Every row gives one point. The points of each table are mixes of a few directions, plus a little noise. How many directions does each table use, and how many do they share? Where both have some left over, give the other angles between the two spaces (their principal angles), to ten degrees, smallest first.

First (7 x 3):
[[-23  -4 -20]
 [ 15   3  13]
 [ 38   6  36]
 [-60 -10 -55]
 [-36  -6 -33]
 [ 40   6  35]
 [ 24   5  24]]
Second:
[[ 46   8  41]
 [ 19   3  18]
 [-15  -4 -15]
 [-48  -8 -47]]
Directions: first 1, second 1, shared 1

First:
[[ -1 -16  33  27]
 [ -8   5   9  13]
 [ 18   6 -58 -60]
 [  5 -15  15   8]
 [ -1  -1   1   2]
 [-14  20   1  10]]
Second:
[[ -7 -47   6   4]
 [ -9 -10  11   3]
 [ 35 -47 -41 -11]
 [  5  29  -6  -4]
 [ -5  25   5   1]
 [  5  12  -5  -2]
 [-26  37  29   7]]
Directions: first 2, second 2, shared 0; angles 30, 40

First (10 x 8):
[[ 17  -4 -32 -36  -2 -16  12 -32]
 [  9  -4   4  27  17  22  10  -2]
 [ 22   8 -11  24  25  10  17  -9]
 [-43 -10  60  44 -14  30 -27  53]
 [  3  53  -7  -7   6 -54 -13  29]
 [-33  21  35   6 -18 -20 -32  51]
 [ 10 -58 -16 -15  -6  47  24 -54]
 [-23 -23  17 -12 -23  11 -12   5]
 [ 14  43  -7  16  21 -30   0  19]
 [ 24 -28 -44 -48  -6   0  23 -59]]
Second, 7 rows:
[[ 10   6  16 -39  28   4  35  29]
 [-16 -13 -12  47 -36   4 -42 -33]
 [-14  -7 -22  60 -42  -7 -54 -44]
 [-18 -31  25   2 -10  32  -1   7]
 [ 23  37 -29  -6  16 -37   5  -6]
 [ 12  17 -12  -6  10 -16   6   0]
 [  4  -9  35 -57  34  22  51  45]]
Directions: first 3, second 2, shared 1; angles 90

First, 10 rows:
[[ -2  -4  10  13   3 -21  18  -3 -23]
 [-33  -2  22  11   3  -7   5  -8  -2]
 [  2 -20 -11 -16  36  12 -26 -15   8]
 [ -4 -30  12   2  31 -14  -1 -24 -18]
 [ -2  29 -45 -17   9  27 -54  36  60]
 [ -8   7  26   9 -31  -2  30  -4 -13]
 [  0  -4  24  36 -17 -26 -21   6  22]
 [ 14 -10 -14 -10  21  -7  25  -8 -39]
 [ 30  18   2  -4 -53  18  20  11   3]
 [  4  13 -21 -24   0  23   4   8   3]]
Second (9 x 9):
[[  7 -21   5  21  21 -22 -35  -4  16]
 [ -2  29 -25 -17  -7   5  40  22 -30]
 [ 12 -17   4  13  14 -14 -27  -4  12]
 [-10  24 -17  -8   1  -3  29  18 -22]
 [-55  38  -5  -7   1  -2  43  19 -23]
 [ 17 -39  29  14  -1   4 -48 -29  38]
 [ 17 -15   8   0  -5   5 -16 -11  12]
 [ 22 -20  13   1  -8   8 -22 -16  18]
 [-10  22  -9 -16 -16  16  35   9 -19]]
Directions: first 5, second 3, shared 3
